Each row of a before or after table is a point. The points were changed in one or more steps. Then noise was added and the rows were shuffled. The steps act on columns, c1 being the first. Name the steps. A step turns or swaps two columns, mirrors them in a line or flattens them onto one, adds a multiple of one to another, or multiplies or shifts one. Angles are multiples of 10 degrees, from the lower column toward the higher: turns from -170 to 170, lines from 10 to 170 but not 90. Use the fewest steps. Two steps may share a column if one is a turn and the other turns, adds or multiplies; they go together, in the order done. Otherwise the lowest column goes first.

Before (12 x 3)
[[ 20   8  -6]
 [ -3  19  10]
 [ -8  16  -5]
 [  4   7  -1]
 [ 16  10   9]
 [ -9  -8   9]
 [-10  25  -1]
 [ 21  -7  -5]
 [ 15  -1  -1]
 [ 20   2   4]
 [ -8  -7   9]
 [  2  -5  20]]
After (12 x 3)
[[-25 -10  -3]
 [  8  -7  27]
 [  5   1  60]
 [  7  21 -15]
 [  8  -8  27]
 [-16  -7 -15]
 [  0  14  -4]
 [ -7   3  -4]
 [-19  -3  30]
 [ -2  20  12]
 [-10  15  27]
 [ -8  20 -18]]
Steps: turn c1 and c2 by 90 degrees; multiply c3 by 3

Before (14 x 4)
[[-30  30  11  -3]
 [-37  19   4 -41]
 [  4  14   4  16]
 [-28  33  16 -34]
 [-16  25  22 -28]
 [ 28 -13  -8 -12]
 [ 16   3  -1  18]
 [ 29  -1 -12  -9]
 [ -3  -2  11  13]
 [ -9  25   6   0]
 [ 11 -21  23 -17]
 [  5 -10  -5  14]
 [-21  21   7 -15]
 [  9  10 -17  25]]
After (14 x 4)
[[  6  14   4  16]
 [-48  30  12  -3]
 [ 26   4  -1  17]
 [ 18 -22  23 -17]
 [-59  19   3 -41]
 [ -4  -2  11  13]
 [-34  21   7 -15]
 [ 45 -12  -9 -12]
 [-45  33  16 -34]
 [-26  25  23 -28]
 [  9 -11  -4  15]
 [-15  25   6   0]
 [ 46  -1 -13  -9]
 [ 14  11 -17  25]]
Steps: multiply c1 by 1.6

Before (9 x 8)
[[-60  22   7 -48 -17  16 -11 -25]
 [ 34 -14 -42 -35   4  18 -26 -16]
 [ -7  19   5   0  33   7  19   1]
 [ -7   6  23 -11  16  22 -12  11]
 [ 12 -34  -6 -10  19  30  11 -17]
 [-12 -10  21  39  -3  12  -3  -1]
 [-39   1   8  40  22  21   2  40]
 [ 13   2  -8 -17  27  48  -1 -45]
 [ -2  -2 -19  -9 -27  46  18  11]]
After (9 x 8)
[[ 34  -9 -44 -34 -10   2 -25   1]
 [ -5 -10  23 -10  15  16 -10  16]
 [ 11 -24  -6 -16  16   7   3   0]
 [ -3  23 -22  -8 -13  32  18  27]
 [-60  25   7 -47  11  -1 -12   0]
 [-15  -5  20  38  -8   8  -4   5]
 [-38 -19   7  41  15  31   1  28]
 [ 13 -35  -5 -10 -19   9  12   5]
 [ -6 -19   6   0  36   3  18   4]]
Steps: turn c2 and c5 by 60 degrees; flatten c6 and c8 onto the line at 40 degrees

Before (11 x 11)
[[  5 -19  -1  -4 -13  -2 -17  -2  12   4   5]
 [ -7 -27 -11  -2  -1 -13  -7  -3 -17   3   2]
 [ -1  -8 -13  -3 -10  -7  13  13  -2   6   4]
 [ -6 -21 -19 -12  -7  13  17   0  14 -25   2]
 [  9 -11 -12   7   3  -7   0 -13 -14  -2   7]
 [-15 -10  -7  -1 -10  -9  13 -11   9  -2   1]
 [ -5  -4  11  -9 -10   8   3   8   4 -13  -2]
 [ -6 -15   7  -8 -10  40   0  -8  -2   4   4]
 [  0  -1  -1   2  11  20 -16  -5   3   4 -18]
 [-14  21 -18  -9  -3  -7  -3  -8 -20   7   7]
 [ -1 -11 -14  18  60   5 -17  -1   6  -9   6]]
After (11 x 11)
[[ -9  13 -21  -8   2 -21   2  -6   3 -33 -17]
 [ -4 -13 -11   0   5 -26   2   5  -3   4   7]
 [-12  40   5  -9   1 -15   4  -5   3   5   0]
 [-12   8   9 -11   0  -4  -2   4  -3 -17  -3]
 [-16  -9  -7   1   8 -10   1 -12   7  -2 -13]
 [ -9  -7 -19  -6  11  21   7   3  -2  10   3]
 [  7  -6 -11   9  -7 -11   7  -4   2  -2   0]
 [ -9  -2  -2  -4 -11 -19   6  -7   4   5  17]
 [ -9  -7 -13   0  -4  -8   4  11  -6   8 -13]
 [ 52   5 -10  20  31 -11   6  -3   2 -12  17]
 [ 10  20  -1   2   6  -1 -18  -5   3   5  15]]
Steps: turn c1 and c5 by -60 degrees; swap c2 and c6; turn c3 and c4 by -10 degrees; turn c7 and c11 by -90 degrees; flatten c8 and c9 onto the line at 150 degrees; multiply c10 by 1.3

Before (14 x 14)
[[  7 -22  19 -11 -18  13  21   8  16   2 -12  28 -17  33]
 [  2 -13  -1  24  11   9  31 -11  10  -5 -10 -10   0  18]
 [  8   8   1 -11   1 -18  -3   8  -4   0  20 -15 -38  21]
 [-12 -16   3 -10  12  -4 -16  16 -19 -21  24  -5  11  13]
 [ 15  11  19  17   5  -7  -4 -12   1  -2  32 -16  -2 -11]
 [-23 -11  12   2  -8 -19  21  18 -27   9  -2   0   9   0]
 [-13  -1  27  17  10  11   6 -16 -23  -4  21 -10  10  25]
 [ 13  21  -6  20 -19  -7 -18  16 -15  22 -10  -1  -8  14]
 [ 13  11 -24  -9  24  -2  21 -20   3 -17 -12  15  -2   5]
 [ 11  -3  13  27 -15  32  30 -21  10 -16  -6   7 -39  12]
 [  5  -2  -9  19   9  -4  11 -18   8  15  -7   9 -39  -4]
 [-13  -1  -8   0 -22   1   1 -14 -10  -2  21   1   9  11]
 [-21  12   6  24   0 -20  14  19   0   8  -2  19   0  26]
 [-31  -1  15  -3  19  11  12  18   8   1 -18 -11 -13  20]]
After (14 x 14)
[[-13   0  -9  -1   2 -12   1  -6 -10  -2  21   0  24   2]
 [ 16 -15  19  16  -1  -6  -5 -11   2  -1  33  12  -7 -10]
 [-31 -12  15  -5  -7  11  13  17   7   1 -17   0 -21  35]
 [  9 -15   0 -11 -38  15  -3 -12  -4   0  19   8 -14  58]
 [  4   9  -8  18 -33 -13  10 -13   8  15  -7  -2 -22  34]
 [-13 -10  28  19  14 -20   5   2 -23  -3  22  -2  -4  16]
 [-12  -6   2 -10  14  16 -16   4 -17 -21  25 -16  -8   1]
 [ 13  -1  -5  19 -15  18 -18   1 -15  21 -11  20  14  22]
 [-22   0  12   2   6  25  20  -6 -27   7  -3 -11  10  -8]
 [ 13  14 -24  -9   5 -15  21 -13   3 -16 -10  10 -23   7]
 [ 11   8  12  26 -42 -34  30  16  10 -17  -7  -4  -1  49]
 [  7  27  18 -10 -22   0  21  15  17   4 -11 -22  12  50]
 [-21  19   6  25  -1  26  15  -9   0   8  -2  15  -1  25]
 [  2 -11  -2  24   4 -14  30   2  11  -6  -9 -14  -9  19]]
Steps: swap c2 and c12; add -1 times c13 to c14; turn c5 and c13 by -70 degrees; mirror c6 and c8 in the line at 60 degrees

Before (10 x 20)
[[ 15  19  -1  30 -17  -3  15 -21 -16   4  28  -4 -19   2   2 -17 -20   7
   28   4]
 [  0  -3   2  19 -13  12 -12 -33 -18  -9  29  12 -10  -2   6   6  -8   2
   11  -2]
 [ -4   8  10  20  -7  -4  -7 -10 -16   2  32  -8 -24  10  -4 -25 -12  18
    4  14]
 [ 14  19  -6   9   4  10 -14  -7  17   0   1 -13 -22 -33   9  11   4 -50
  -29 -15]
 [  4  15   6  25   6  11   1 -10  -6 -12  18  14 -14   9  12 -18  -6  10
   12  13]
 [ -1 -15 -14  -4 -14  13   8 -16  -2 -18 -10  -2 -32  14 -24  18 -15  25
  -16   3]
 [  3 -21 -16  -1 -18  15   3   1  14   4  -6 -22 -10  24 -31  32  -4  13
   -9  -8]
 [ -5 -11 -16 -10 -12  20   9 -16  -1   4   1  -1 -10   5 -32  11  16  13
  -13   4]
 [ 21   7  -6   9  -6 -12  -4   0   2  -4   6  -2 -11 -14   9   6   4 -60
  -27 -11]
 [ -5 -14  -6  -9 -15  11   9 -19   7  17 -18  -5 -22  23 -16  19 -15  -3
   -8 -14]]
After (10 x 20)
[[  3 -21 -15  -7 -18   2   2   1  14   4 -16 -13 -10  11 -31  32  -4  13
   -9 -22]
 [  0  -3   2  27 -13  31 -12 -32 -18  -9   5   9 -10   1   6   6  -8   3
   13   3]
 [ 20   7  -6  -9  -6  -1  -4  -1   2  -3  14  -9 -10   8   9   7   4 -60
  -27  15]
 [ -5 -11 -16 -19 -12  11   9 -17  -1   4 -17   7  -9  -3 -32  12  15  13
  -13  -5]
 [ -4   8  10  22  -7  26  -7 -10 -16   3  20 -19 -24 -12  -4 -25 -12  18
    4 -12]
 [  3  14   7  34   6  22   1 -10  -6 -12  -1  15 -14 -12  12 -18  -6  10
   12 -12]
 [ -1 -14 -14 -15 -13  -2   8 -17  -1 -19 -16   6 -32  -1 -24  18 -15  26
  -16 -15]
 [ 14  19  -2  50 -17  23  16 -22 -15   4  16 -14 -18  -3   2 -17 -20   7
   28  -2]
 [ -5 -14  -6 -15 -15 -10   9 -19   7  16 -19   5 -22  18 -16  19 -16  -3
   -9 -21]
 [ 14  19  -6 -11   4   6 -13  -7  17   0  -9  -8 -22   8   9  11   4 -51
  -29  35]]
Steps: add 0.7 times c19 to c4; turn c6 and c11 by -60 degrees; add -0.5 times c11 to c12; mirror c14 and c20 in the line at 140 degrees
